Each row of a before or after table is a point. One or more steps were done to the points. Then noise was added and the rows were shuffled. The steps act on columns, c1 being the first. Write out the steps. A step turns or swaps two columns, mirrors them in a line or flattens them onto one, adds a multiple of one to another, or multiplies or shifts one. Angles are multiples of 10 degrees, from the lower column toward the higher: turns from -170 to 170, lines from 10 to 170 but not 90. Use the fewest steps. Two steps may share a column if one is a turn and the other turns, adds or multiplies; they go together, in the order done. Otherwise the lowest column goes first.
(in the rows, 128 means zero)

Before, 9 rows:
[[151 125]
 [129 148]
 [115 177]
 [170 187]
 [127 106]
 [145 180]
 [193 169]
 [111 147]
 [148 125]]
After (9 x 2):
[[146  54]
 [116 106]
 [168  70]
 [121 109]
 [172  92]
 [147 121]
 [104 136]
 [178 123]
 [151 137]]
Steps: turn c1 and c2 by -110 degrees

Before (12 x 4):
[[102 103  97 140]
 [151 100 100 153]
 [160 147  82 161]
 [164 110  70 148]
 [142 156 146 114]
 [ 91 186 131  82]
 [128 177 142  82]
 [118 158 152  79]
 [128 115  92 174]
 [ 50 177 138 113]
 [141 129 124 149]
 [ 68 149 109 168]]
After:
[[160 144  90 164]
 [ 93 185 177 133]
 [144 157 146 115]
 [125 177 176 122]
 [139 129 107 128]
 [164 111  99 184]
 [ 49 177 147 123]
 [152 100  98 150]
 [116 157 181 115]
 [102 105 110 155]
 [ 69 149  87 141]
 [128 117  74 155]]
Steps: mirror c3 and c4 in the line at 140 degrees

Before, 13 rows:
[[136 128 122 124 130 117 124 116 107]
 [ 72  72 131 151 130 200 132 113  86]
 [148  56 131 108 139 112  90 129 137]
 [ 85 124 196 183 124 127 140 117 162]
 [134 104 120  96  91 205 105 173 118]
 [113  88 127  82 134 146 134 146 151]
 [121 128 112 107 116 156  76  88 160]
 [112 194 131 119  89  80  88 109 172]
 [127 103 138  69 111  94  88 154 152]
 [113 128  89  98 121 108 146 164 149]
 [116 150 164 137 124 196 142  36  91]
 [151 185 101  99 203  67 100 125 144]
 [158 117  70 119 104 146 120 136 179]]
After, 13 rows:
[[116 127 166 103 121 109 137 165 155]
 [123 127 143 111 117 157  89  85 163]
 [115 193 125 130  91  77  94 110 174]
 [138 129 133 124 131 117 128 118 106]
 [144  53 124 106 136 111  89 126 138]
 [ 74  72 125 146 132 203 137 113  82]
 [147 188 159 102 202  66  98 126 147]
 [111  88 129  85 131 145 128 148 159]
 [126 103 120  78 112  95  81 154 163]
 [134 105 137  95  89 204  91 172 122]
 [ 85 124  61 188 125 126 145 118 151]
 [117 151  92 129 125 196 170  35  91]
 [158 116 185 127 108 145 115 138 181]]
Steps: multiply c3 by -1; turn c4 and c9 by -10 degrees; add -0.3 times c8 to c7

Before:
[[141  73  54 121  89  92 111  89 163 132  74 137]
 [119 102 112 105  69 109 149  88 143 105 115 155]
 [121  84  75 111 112 126 165  63 150 113 160 136]
 [ 83 166 126 168 131 110 126 138  94 130  90 113]
 [116 108 101 136  99 176 123 139 147 124 159 122]
 [ 64 125 144 163 140 127 155 128 121  65  82  90]
 [ 84 119 160 167 165  91 126 157 128  95  99 119]
 [ 70 152 132 137 148 161  77 134 176 158  93 115]
 [ 86 178 128 146 143  97  96 142 139  83  89  93]]
After (9 x 12):
[[120 104 111 104  69 102 169  89 142  92 117 114]
 [ 84 117 162 168 167  77 124 161 128 131  97  97]
 [126  86  79 110 115 122 207  60 147 111 162 115]
 [ 63 124 142 163 135 124 182 126 121 143  84  57]
 [ 68 152 130 138 144 173  23 139 176 150  95 149]
 [116 107  98 135  97 189 117 137 145 129 157 120]
 [ 81 161 128 165 133 103 127 135  96 142  90 126]
 [133  81  52 116  86  82  91  82 166 127  74 134]
 [ 87 182 130 148 138  92  69 147 137 147  90  68]]
Steps: multiply c6 by 1.3; multiply c7 by 2; turn c10 and c12 by 70 degrees

Before (10 x 20):
[[120  97 163 138 114 123 149 129 130 113 139 152  51 132  87 140 148 117
   96 188]
 [132  98 105 159 120  93 132 174 106 191 169 152 104  78 109 132 147 117
  132 100]
 [147 108 144  96 108  98 143 170 151 115 100 138 151  90 135 115 140 143
   30  73]
 [135 121 112  97 124 120 126 123 143 118 176 145 119 110 155 113  81 124
  139  75]
 [131 111 128 149  69 135 124 173  56 127 106 144 122 122 138 134 144 112
  142 105]
 [130  94 124 155 116 107 219 102 149 104 113 134 137 116 149 131  79 123
  139 102]
 [ 74 161 107 154  94 122 129 172 131 107 143 145 145 134 128 127 149 154
  122  75]
 [ 98  94 112 168 127 195 117  44  88 115 154  67 139 103 100  97  93 156
  137  94]
 [148 143 126 168  86 111 159 118 104 104 142 110 135 120 123 147 129 119
  100 128]
 [ 71 123 104 103 118 221 164 155 149 117  96 106 129 108 118 132 139 121
  139 112]]
After (10 x 20):
[[140 120 112  78 123 117 126 123 144 117 175 146 130 111 158 135  80 124
  140  74]
 [131 143 125 192  85 105 159 119 104 104 142 109 148 119 113 139 129 119
  100 128]
 [190  97 162 145 114 122 148 129 130 113 140 152  82 132  88 111 149 117
   96 188]
 [122  94 124 171 116 101 219 102 148 105 114 134 134 116 142 143  79 124
  138 101]
 [152  98 105 177 120  82 132 173 107 191 170 153 120  80 112 119 147 116
  132 100]
 [103  94 113 193 127 215 118  46  89 114 154  67 107 102 126  85  93 156
  136  95]
 [ 87 162 108 170  94 121 129 171 130 107 143 145  88 135 129 127 149 155
  121  76]
 [ 98 123 103  88 118 249 164 153 148 117  96 106  79 109 118 125 138 122
  139 112]
 [136 112 128 161  69 137 123 174  56 126 106 145 127 122 132 139 145 112
  142 105]
 [117 109 145  78 107  89 142 168 150 116  99 137 157  89 142 122 140 143
   31  73]]
Steps: turn c1 and c13 by 60 degrees; multiply c4 by 1.6; multiply c6 by 1.3; turn c15 and c16 by 40 degrees

Before:
[[139 114 137 126 124 134 131 107 143 106 103 104 159 110 156 127 137 128
  150 120 115 110 114 144 115 122  94 128 120  84 121 153]
 [129 101 163 132 114 129 101 138 129 122 145 102 170 103 143  93 118 129
  150  98 127 134 157 177 124 156 144 150 115  92 104 172]
 [145 126 113 123 165  82 125 121 130 125 117 112 139 155 115 142 165 124
  110 141 125 119 115 124 108 119 141 112 113 124 152 134]
 [160 134 117 109 156 141 108 105 134 109 124 115 142 120 133 136 142 135
  143 144 115 105 124 139 153 111 128  96 128  98 171 148]
 [143 113  98 107 147 110 140 122 125  93 128 135 125 133 132 129 168 119
  138 148 171 144 108 121 124  98 122  96 125 133 159 127]
 [156 147 115  97 160  95 142 134 108 112 116 120 139 152 145 139 132 134
   94 124 166 133  99 102 134 101 159 104 117 105 153 100]
 [165 118 160 130 117  95 121 121 130 155 167 137 113 172 112 126  89  73
   81  90 149 128  83 152 149 142 166 147 116 137 119 101]
 [111 131 137 149 117 149 124 129 105 107 118  88 138 141 153 121 133 122
  149 130  99 105 129 171 137 130 117 103 129  94 144 154]
 [118 110 170 144 117 149 126 132 150 121 153 111 170 136 110 105 115 154
  172  98 120 106 153 153 124 145 113 125 121  83 123 145]
 [160 132  93  99 151 122 147 105 128 143 142 125 125 151 144 131 162 130
  112 152 163 124 124 128  99 101 144 125 136 114 151 113]
 [105 127 116 114 137 130 104 133 151 102 140 109 165 132 142 114 134 123
  135 132 120 114 134 144 127 141  99 128 157  95 128 155]
 [140 117 136 126 157 141 117 120 108 127 103 126 137 126 141 115 148 152
  131 143 106 125 118 111 129 121 117 110 151 120 159 122]
 [167 123 136 120 111 116  97 114 118 136 158 108 119 182 101  83  89  90
   97  79 135 115 107 133 140 117 158 144  95 148 101 102]
 [112 100 151 136  96 141  81 104 114 107 146  90 169 113 124 126 128 150
  159 147 125 105 141 162 128 146  93 126 130  78 117 145]]
After:
[[148  86 116 122 161 150 123 121 128 122 114  79 139 156 117 142 163 125
  113 141 123 118 128 133 107 117 141 114 112 127 153 124]
 [157 123  92 100 152 133 148 104 128 141 143 119 126 155 145 129 163 129
  114 150 161 125 125 109  97  99 145 122 137 113 151 128]
 [156 109 118  97 159 165 140 135 107 110 116 103 136 153 144 139 131 138
   96 124 164 134 125 101 132 101 161 104 117 107 154 102]
 [108 128 117 114 138 124 108 132 149 102 141  69 166 129 143 116 135 125
  136 129 118 114 128 156 127 140 100 124 157  94 128 145]
 [112 148 136 150 117 118 122 131 107 108 120   6 140 142 153 121 135 122
  147 127  96 103 124 150 134 129 119 103 130  93 143 173]
 [142 133 139 126 155 112 117 120 103 127 104 121 137 130 143 116 146 153
  130 145 107 124 127 125 128 124 117 111 154 121 158 112]
 [143 108  99 104 148 124 141 122 126  93 127 146 126 133 131 128 168 116
  143 149 170 143 132 127 122  97 124  96 121 131 159 122]
 [118 123 150 135  92  98  81 103 114 108 145  16 169 112 125 127 130 150
  158 148 127 108 131 145 126 145  93 126 129  79 116 161]
 [139 128 137 126 123 111 128 107 143 108 105  59 159 110 157 127 136 127
  149 121 110 111 128 151 118 123  94 132 121  83 117 145]
 [164  92 159 130 118 140 121 123 128 154 169 156 114 171 110 127  88  73
   82  93 145 130 126 103 146 141 164 150 117 136 116 153]
 [168 115 139 123 115 130  92 116 119 137 158  65 120 181 102  82  92  90
   97  77 137 114 129 104 141 115 158 144  97 147  99 135]
 [117 141 169 147 117 102 127 131 149 119 154  78 168 136 111 105 113 152
  173  98 117 108 128 143 124 143 112 124 119  85 122 151]
 [128 119 164 132 116 107  99 139 127 121 146  49 168 105 145  93 118 130
  149  98 128 132 125 171 125 157 146 150 113  91 106 178]
 [168 147 120 109 156 125 110 106 133 110 122  84 140 125 137 134 144 134
  146 145 114 106 127 146 152 110 128  98 128  97 170 140]]
Steps: mirror c2 and c6 in the line at 30 degrees; multiply c12 by 3; multiply c23 by 0; swap c24 and c32

Before (9 x 64):
[[ 92  95  92  82  90 129 146  94 151 140 151 151 156 141 171 162 116 111
  175 132 113  88 122 102 186 131 114  52  73 149 123 137 135 142 176 158
  136 128 158 124  96 135 108 105 128 149 158 125  83 115 138 109 114 133
  139 144 135 104 168 119 142 104 177  46]
 [ 75 146 137 118 141 155 114 175 130 106  81 150 105 134  71 113  83 135
  103  78 101 138 174 113 103  53 122 155 176 138 119 169  83 102  54 144
  171 120 124 103 156 145 131 133 135  95 134 115 115 104  75 166 109 132
  152 126 177 118 111 129 186 154  62 159]
 [118 113 105  87  48 109 123 122 160 136 160 130 165 156 165 134 172 127
  194 131 103 108 154 112 147 141 141  86 101 154 135 100 121 132 218 143
  120 142 125 145  81  95  93 157 122 142 125 134  71  94 150 122 132 135
  156 148  90 114 164 126 116 128 145 106]
 [ 94 122 185 134 196 136 162 214 159 145 123 142 110 134  84 128 116 151
   75  53 110 147 149 151 129  66 161 159 161  83 100 132 124  96  95 144
  142  92 131 117 177 191 145 127 136 117 175 106 103  97  85 199  60  98
  162 123 136 138 143 107 181  98  71 213]
 [ 71 203 179  54 166 190 145 148 149 152 115 127 150 142 140  86 166 140
  107 102  75 133 101 104 141 129 172 112 155  56 138  87 108 145  34  83
   87  83 163  17 140 126 117 165 176 113 104 140 140 102 128 133 190 123
  173 132 125 126 120 195  98 107 190 132]
 [ 82 124 119 120  87 120  91  88 150 107 173 114 200 143 189 163 132 155
  154 135 119 113 147  87 179 166 113  87 104 161 142  96 138 130 160 145
   98 174 161 133  93 101 145 125 126 159 118 125 100  81 124 123 132 135
  145 115 134 149 170 103 173 113 144 107]
 [ 94 114 164 122 198 146 112 152 133 113  72 138 136 140  56 139 167 153
  116  81  91 160 151 118 104  91 119 187 188  98 101 167 139 125  79 134
  170 104 125  77 183 140 129 104 125 109 126  99  92  78  86 140  89 111
  188  96 166 109 141  86 157 118 100 150]
 [132  77 115  73  54 159  99 123 152 115 172 101 162 163 204 145 141 119
  178 142 104 124 166 124 173 159 159  64  80 141 136 127 160 153 167 138
  123 123 127 162  75 111 152  98 103 170 124 161  88 103 144 127 122 134
  124 125 159 142 148 161 120 118 176 114]
 [ 85 136  99  74  61 126 126 117 123 109 154 126 137 177 206 163 140 111
  143 116  98 107 102 104 212 163 119  63  91 105 152 138 186 157 174 155
  107 121 116 161 102  92  90 117 169 158 100 102  89 129 155 132 111 166
  137 188 100  99 100 122 111 132 150  77]]
After, 9 rows:
[[ 91 112 168 120 193 146 113 149 134 112  72 139 136 142  54 139 167 152
  118  83  86 160 154 101 103 122 120 186 190  97  97 167 139 127  77 138
   76 101 124  78 185 140 130 111 124 108 120 100  92  78  85 142  94 114
  191  95 161 113 138  88  97 120 100 153]
 [ 89  94  94  85  93 130 145  94 152 139 155 154 155 141 172 166 121 113
  173 129 118  90 120  61 186 112 120  56  78 149 124 141 141 142 176 161
  122 124 154 122  99 130 108 107 129 148 155 119  85 115 139 108 116 128
  135 146 137 103 171 118  81 105 179  42]
 [ 89 135  97  78  63 121 126 116 124 104 155 120 138 177 205 165 143 107
  143 118  97 104 102  67 206 118 120  63  86 103 153 136 183 155 179 153
  163 120 115 159 102  92  93 118 172 159  97 107  84 136 152 132 113 166
  137 188 102 101  96 118  51 129 153  80]
 [136  77 115  79  55 156  99 123 150 117 173 106 164 168 203 147 145 118
  177 138 106 125 166 117 175 121 155  63  78 143 137 125 162 151 164 139
  160 125 128 160  76 112 150  96 102 177 125 163  90 100 147 127 123 132
  126 122 155 139 150 162  62 121 177 112]
 [120 113 106  87  51 102 120 121 158 137 164 134 160 153 161 134 173 129
  199 131 104 107 151  84 150 112 139  85 104 157 139  98 116 133 219 142
  136 142 123 140  83  97  98 157 126 140 123 131  72  94 149 124 124 136
  157 147  88 109 163 126  59 129 143 110]
 [ 68 200 176  50 168 193 146 148 148 153 114 124 152 143 142  87 159 141
  108  99  76 135 100  67 147 160 172 113 155  57 138  86 112 146  35  85
  151  81 161  17 139 129 117 167 181 115 109 138 139 106 127 128 192 121
  172 135 123 125 120 194  39 106 187 136]
 [ 82 126 118 118  89 119  87  89 150 110 177 110 201 144 192 161 129 154
  152 134 119 112 148  17 180 131 110  88 102 158 141  95 134 132 160 146
  181 178 162 131  88 101 144 126 125 163 119 125 100  79 123 124 134 136
  146 114 136 146 164 102 111 109 148 106]
 [ 99 124 184 135 196 141 162 216 160 145 123 140 112 135  78 126 113 153
   74  56 108 150 152 184 130 161 161 159 166  81  98 135 121  92  98 140
   72  97 132 121 180 194 147 124 136 119 176 110 102  99  85 204  65 100
  162 121 136 134 150 106 120  98  72 215]
 [ 75 144 139 121 142 156 116 175 129 109  82 146 110 135  70 113  82 135
  101  77 101 142 176  92 103 146 121 156 177 140 120 165  86 101  56 143
   45 119 125 107 156 145 130 134 136  95 135 114 118 102  71 167 110 134
  151 127 176 124 110 128 128 150  60 158]]
Steps: multiply c24 by 2.5; add -0.3 times c43 to c37; turn c26 and c37 by 130 degrees; shift c61 by -60

Before (8 x 64):
[[149 122  73 152 163 181 107 126  57 157  71 110 144 120 165  92  90 138
  127 136 159 118  87 174 130 173 126 123  90  89  94 129 140 112 105 182
  139 182 113 117 129 109  90 123  87  77 149 113 113  84 118 114 118  72
  167 157 139 135 109 119 183  88 194 111]
 [101 150 156 111  92 158 117 127 159 133 134  95  80 115 141 165 150  70
  125 178 138 134 139  98 153 108 128 104 151 152 154 114 150  71 129 127
  154 133 132  91  95 171 138 149 132 155 126 125 129 118 172 139 134 145
   93  97 135 148 119 125 101 132 102 137]
 [ 92 123 142 106  91 160 100 160 134 126  81 101  91 109 124 171 153  97
  135 164 119 120 112  81 182 117  90 130 182 127 183 115 153 111 104 156
  170 105 104 107 128 120 154 135 133 121 123 122 148 146 152  75 161 181
  109 117 111 136 106 117 158 119 145 156]
 [ 70 121 112 156  80 135 149 160 129 129 170  90 114 106 111 124 130  79
  102 179 120 173 140 133 175  88 137 115 186 172 106 111 101 112 135 113
  223 105 185 101 122 151 119 138 161 148 102 189 190 121 158 172 148 141
   79  96 136 126  86 144  96 132 105 150]
 [ 67  98 134 123 106 127 144 136 184  84 115  90  86 100  86 136 157  90
  120 178 145 165 118 122 177 112 154  77 179 144 144 105 119 127 159 112
  171  77 174  81 109 154 133 141 163 148  93 151 170 144 158 126 135 153
  119 113  92 150 103 126 104 144 140 131]
 [148 161  79 124 140 185  91 127  94 111  76 100 105 109 152 136 161 112
  140  84 172 106 108 175 131 166  88 150 133  62 140 112 152  88 117 173
  114 114  88 149 116  88 121  92  88  62 150  80 105 140 104 105 136 136
  146 125 127 141 143 156 151  69 185 139]
 [173 115  88 164 195 142  92 112 106 158 147 129 176 153 196  96 121 177
  147 104 156  72  82 189 118 139  67 146  89  78  87 104 132  90 153 197
  148 182 136  62 141  94  61  99 100  90 136 204  76  54  94 149  71 122
  192 178 166 147 180 101 168  88 123  67]
 [ 77  40 139 107 120 139 117  56 140 134 154 175 103 175 127 182 173  79
  185 145 123  87  97 124 120 104  81 146 151 144 161  21 127 157 157 160
  178 101  97 118 189 163 113  84 193 130 189 124 126 186 145  70 133 142
  124 165 103 194 175  53 104 156 138  89]]
After (8 x 64):
[[ 99 148 155 112  94 157 130 127 158 134 131  94  82 115 141 165 158  72
  125 181 136 153 139  95 157  94 126 104 150 152 137 114 148  74 130 126
  154 133 132  91  96 172 154 148 132 152 125 126 127 119 173 137 136 144
  109  97 137 147 117 125 101 140 101 135]
 [149 163  78 124 133 185  68 129  94 110  78 101 105 108 151 133 171 113
  137  84 171  95 110 176 131 145  88 152 134  59 121 110 152  88 119 174
  115 113  87 148 117  90 141  91  87  60 148  80 107 143 103 105 135 137
  168 124 129 144 142 156 153 164 184 140]
 [ 70 123 114 156  98 134 132 160 129 130 170  91 114 105 111 122 131  79
  102 178 120 204 139 136 176  79 140 112 188 171 122 111  97 112 136 110
  222 105 184 102 120 151 106 137 161 152 100 188 191 121 159 171 147 140
   86  97 136 127  84 144  96 110 104 151]
 [175 117  89 164 174 143  89 110 105 157 146 128 176 152 196  94 120 176
  146 103 157  32  85 188 115 192  65 145  91  74  62 107 133  88 154 195
  147 181 137  63 138  94  85  97 100  88 136 203  77  55  94 150  70 121
  138 180 165 148 181 101 169 165 124  70]
 [ 71  99 135 123 119 128 143 135 182  83 116  92  86 100  85 136 167  88
  121 178 143 185 120 121 176 118 153  77 177 143 133 106 123 129 158 113
  169  76 172  80 107 154 142 142 163 148  91 150 170 144 157 126 136 151
  110 114  91 150 102 125 104 113 141 131]
 [147 122  76 152 159 181  87 126  56 156  71 109 143 119 164  91  77 138
  126 136 159 102  89 175 128 167 129 124  90  89  88 128 145 111 106 181
  141 183 115 118 128 109  95 122  88  77 149 113 114  84 118 113 121  73
  172 157 140 138 110 118 184 151 192 110]
 [ 91 123 143 107  89 160 118 161 131 125  83 103  91 108 124 169 161  98
  137 163 120 134 113  81 183 111  92 130 181 130 155 116 153 111 105 157
  171 106 102 106 128 120 184 138 131 123 123 122 146 144 154  73 164 181
  117 116 108 135 107 115 158 156 147 158]
 [ 79  40 139 107 107 139 156  58 139 134 153 175 105 175 126 183 187  81
  183 145 121  79  98 124 121 122  81 146 151 141 110  20 127 157 155 159
  178 102  98 120 191 163 161  83 193 132 191 124 127 186 143  67 131 142
  104 167 103 193 174  51 102 141 139  89]]
Steps: turn c5 and c22 by -20 degrees; multiply c22 by 1.3; turn c7 and c62 by -90 degrees; multiply c17 by 1.3; swap c26 and c55; swap c31 and c43
